Each row of a before or after table is a point. The points were changed in one or more steps. Then noise was added and the rows were shuffled. The steps act on how far a point lies along the listed directions, d1 being the first. What was done? A step turns or swaps two directions, mirrors them in a line or flattens them onto one, adds a multiple of one to another, or multiplies one. Angles are multiples of 10 degrees, from the lower direction toward the higher: turns from -170 to 170, lines from 10 to 170 but not 90. Use the fewest steps. Two steps may share a direction if one is a turn and the other turns, adds or multiplies; they go together, in the order done. Otherwise the lowest direction goes first.

Directions:
(1): [11 60]
(2): [-60  11]
Before (12 x 2):
[[ 18  40]
 [-44  -3]
 [ 40  68]
 [-88  53]
 [ 38  25]
 [-68  58]
 [  0 -25]
 [-19   9]
 [ 15   7]
 [  9 -39]
 [-32 -73]
 [ -8  44]]
After (12 x 2):
[[ 47  35]
 [-38  53]
 [-51   1]
 [ 59  22]
 [ 91  60]
 [ 18  39]
 [-16 -34]
 [-15 -22]
 [-62  47]
 [-87 -63]
 [ 22   6]
 [-15   8]]
Steps: add -0.7 times d1 to d2

Directions:
(1): [-32  27 -15  36 -36  82]
(2): [ 53  14  46 -62 -24  42]
(3): [ 50  39  21  61 -43 -35]
(4): [ 59 -39 -10  41  54  40]
(5): [-30  40  71  18  58   5]
Before (9 x 6):
[[  8 -37   0 -38  33 -24]
 [-37  36 -15  47 -13  19]
 [-30 -14  -9  37  12  18]
 [ 14   6   2  59 -15  92]
 [-29  19 -30  -4 -59 -49]
 [  9 -58 -36 -20   7 -11]
 [ -1  15 -42  93 -22  56]
 [ 34 -49  -3  -9  39  10]
 [ 15   2  12  11  27 -55]]
After (9 x 6):
[[ 41 -23  30   9  44  18]
 [-54 -37 -77  44  26 -36]
 [-56   3 -59  43  -9 -45]
 [-41 -17 -28  67  17 -39]
 [ 16   4  27  13  33  10]
 [ 32 -23   8 -17  -8  13]
 [-29 -21  17  23  60   5]
 [  0 -19 -45  34  10 -27]
 [-95   3 -45  -2 -12 -20]]
Steps: flatten d1 and d4 onto the line at 110 degrees; multiply d2 by 2.5; turn d3 and d5 by -110 degrees

Directions:
(1): [-24  72 -53 -46 -55  57  43  39  15  16   4]
(2): [ 81  79  -1   4  19 -54  -8  25  28 -43  36]
(3): [-48  21  36 -28 -45 -11 -65 -46  81 -28  -6]
(4): [ 63   7  66 -39   0  20 -11  21  19  74 -64]
(5): [ 11   5  51  37 -69  13  21  24 -41 -78 -54]
(6): [ -5  19 -55  80 -25 -50   6 -11  33  44 -67]
Before (8 x 11):
[[ 41  -1  61 -29 -46  18 -10  20   7  -6 -47]
 [ 71  -4  77 -57  19  12 -12  14  19  -5  11]
 [-40 -24  -8  -2  12  12 -20 -17   1  43  18]
 [-33   6 -10 -12 -24  11 -46 -23  42  56 -21]
 [  1  18 -30 -18 -15  24  -7   9   2  64  -1]
 [-15  40 -14 -42   6  29 -56 -27  56  54 -11]
 [ 44  10  37  24  10 -31 -17  -4  13 -24  -4]
 [ 39  21  59  -6  -7 -11   0  13 -27 -95  21]]
After (8 x 11):
[[ 31 -51  36  44   4 -49 -22 -17 -36 -82  12]
 [ 29  21  -5  25  25 -57 -55 -22  34   3  18]
 [-25  26  -5 -13  -6  -5 -33 -13  36  30  26]
 [ 12 -46  25  23  28 -39 -64 -46   0  32   4]
 [  8 -61  16  12  48 -13  11  -6 -52 -66  67]
 [ 21  18  14 -12 -12  42  57  46 -74 -55  12]
 [ -1  12 -31  27  -1  13  45  18 -31 -22  24]
 [ 48   5   3  26  83 -51 -73 -39  23   3  24]]
Steps: turn d1 and d4 by 130 degrees; multiply d1 by 1.6; turn d2 and d3 by -90 degrees
